Each row is a point. The points of each table are mixes of a few directions, plus a little noise. Count the directions of each table, and those that both share. Where both have some left over, give the other angles between the two spaces (their principal angles), to ten degrees, smallest first.

First, 5 rows:
[[-22  66  67]
 [ 24 -44 -81]
 [ -2   7  10]
 [ -1   5   3]
 [  3 -35   1]]
Second:
[[-30  23 -15]
 [ 62 -48 -23]
 [-46  37  27]
 [ -8   6   7]
 [-23  16 -57]
 [ 45 -33  61]]
Directions: first 2, second 2, shared 1; angles 50

First (7 x 8):
[[  6   9  -5 -12  -7 -20 -31  20]
 [  1 -30  39   1 -28 -46  11  25]
 [  3  29  -4 -11  41  52  30 -21]
 [-10 -27  32  -3 -19 -19  -9   1]
 [ -4 -11  14  -2  -8 -10  -5   2]
 [ -6  -2 -35  15 -13  -1 -37 -12]
 [ 10  33 -40  11  35  44  42 -15]]
Second:
[[  7  16  30 -73  16  -4  14  -2]
 [  1   3   6 -15   3  -1   3   0]
 [  6  13  25 -61  14  -4  11  -1]
 [  4  10  18 -44  10  -3   8  -1]
 [ -9 -21 -39  95 -21   6 -18   2]
 [ -8 -20 -36  89 -19   6 -17   2]
 [  0   1   2  -4   1   0   1   0]
 [  1   1   3  -6   2   0   2   0]
 [ -2  -4  -8  21  -5   1  -4   0]]
Directions: first 4, second 1, shared 0; angles 30

First (10 x 11):
[[  9  15   0   9   4  -1   9  26 -45 -16 -20]
 [ -5  -8   0  -5  -2   0  -5 -14  25   9  11]
 [ -1  -2   0  -1  -1   0  -1  -4   6   2   3]
 [-19 -30   0 -18  -8   2 -17 -54  93  32  41]
 [ 19  31   0  18   8  -2  18  55 -95 -33 -42]
 [-16 -26   0 -15  -7   2 -15 -46  80  28  35]
 [  2   3   0   2   1   0   2   5  -8  -3  -4]
 [  6   9   0   5   3  -1   5  16 -28  -9 -12]
 [ -3  -6   0  -3  -2   0  -3  -9  17   6   7]
 [  9  14   0   8   4  -1   8  26 -44 -15 -20]]
Second (8 x 11):
[[  5  -3   2 -10  15 -34 -22   1 -12  46 -17]
 [ 38  -6 -10  -5 -30  14 -47  -7  -2  -6 -16]
 [-26  -3   4  14  27  -9  14  -4   3  22 -25]
 [-50  11  -3  31  23  -4  28  16  22 -25   4]
 [  6  -4 -26 -14 -14 -16  -1 -35 -43  23  27]
 [-11  12  22   9   6  17  20  40  42 -47  13]
 [ 28 -16  10 -15   1   8 -11 -22 -16  39 -34]
 [ 11   9   1 -10 -26  23  20  10   6 -52  50]]
Directions: first 1, second 5, shared 0; angles 90

First:
[[ 34   5 -10  15  -8  13  18 -15  -7 -14  10   8  27  -9]
 [ 13 -23 -38 -17 -25  -4  26 -30  15 -60   7  20   5 -37]
 [-41  36  44 -30  38 -15   4  19 -25  56 -11   0 -42  21]
 [ 17 -21 -22  39 -40  23 -32  -4  54 -26  -3  18  31 -35]
 [ 29   9   3  15 -21  26  16 -41  23 -32   6  33  15 -45]
 [ 61 -52  -5  12   6  -6  -5  -6  92 -47 -16 -30  40 -11]
 [-13  48  -5  -7   7   4  32   9 -95  42  21  17  -5  23]
 [-55 -12   3 -28  32 -41 -36  75   4  60 -24 -34 -28  49]
 [-46  11  29   2   9   0 -23  -8 -61  22  10 -32 -41  44]]
Second (9 x 14):
[[ 20   6  -5  19  16  -4 -19  69  36  57 -19  -1  40  13]
 [-21 -30 -10   6 -24   3 -15 -50 -43 -58  21 -35 -26  19]
 [ 41  17  60  -6  30  10  20 -27  89  -2 -24  23   4 -47]
 [-14  53  16 -60   9   0  78 -44 -20  -9   3  78 -40 -64]
 [-12 -30 -42  33 -16  -6 -48  52 -33  20   7 -45  24  55]
 [-20 -20 -34  15 -18  -5 -26  20 -44   2  14 -29   4  38]
 [ 11 -22  33   5   0  12  -5 -66  25 -56   2 -23 -18 -10]
 [ 16  -3   1  18  11  -2 -18  40  29  33 -12  -9  27  12]
 [-18  28 -17 -29  -2  -5  33   6 -37  15   6  39 -13 -16]]
Directions: first 6, second 3, shared 3

First (11 x 20):
[[  2   3  11   1  -5   0 -16 -13  -9  -1   0  -6 -11   2   0   8  -9   5
    7  -2]
 [ 32  -5 -95   5  21  27  23 -20  23  -7  30 -21  -6 -33  -4  34  -1  38
   -6  -3]
 [ 10   0 -57   0  22  -2  58  16  30 -15  13  -4   3 -22 -10   3   2   5
  -13   4]
 [  6  -2 -23  13  19  -6  20  -9  11  -2   2 -17  -9  -8 -24  14   3  19
  -16   5]
 [ -6   3   3  -9  -3  -5  19  21   7  -7  -1  13   8   0   8 -15   0 -18
    3   1]
 [  7   0 -37   4  18  -3  37   6  20  -8   7  -7  -1 -14 -13   6   3   8
  -12   4]
 [-13   2  47  -2 -14  -7 -26   0 -17   6 -13   7  -1  17   4 -10  -2 -13
    6  -1]
 [-18   0  63  -1 -18  -8 -38   1 -24  12 -19  10   3  25   6 -16   2 -17
    6   0]
 [ -5 -27  16  15 -12  32 -77 -14 -27  52 -12   9  38  28  13 -10  47  14
  -14  -5]
 [-15  13  77   3 -14 -25 -34 -19 -27  -5 -18  -8 -31  18 -10   5 -25  -6
   13   2]
 [  0  13  -8 -28 -13  -2  34  34  13 -26  11  24   4 -11  29 -19 -20 -35
   24  -4]]
Second (8 x 20):
[[  4 -10  -9  13  -1 -19   4  13 -29 -21  -5 -15 -27  -3   4  11  -4   4
   -4 -12]
 [ 26  10   6  10   5  -5  -8   8 -14 -10   9   7   0   1 -12   7 -10 -18
   11   3]
 [ -9 -18  10 -54  -2  40  -3 -15  51  13   7 -14  53  30 -26  -2 -10  -9
  -30  10]
 [-28 -12  -2 -52   6  40  -8 -17  35  26 -11 -10  56 -13   0 -10  25  14
  -38   5]
 [ -3  -3   5  26 -12 -15  10  -9 -11 -24  -2  -6 -40  -4   7  13 -29   2
   23   0]
 [ -1   1   3 -23  14  25 -24 -15 -15  -4 -19  -5  38 -66   6  12  16   7
  -14   4]
 [  2  26   0  51  -8 -33  20   7   0  13  12  30 -51  30  14 -19  -1  -1
   42   1]
 [ 10   9 -13  29   1 -31  10  28 -18   7  10  10 -32  28   4 -12  15  -1
    9 -10]]
Directions: first 4, second 5, shared 0; angles 30, 70, 70, 90
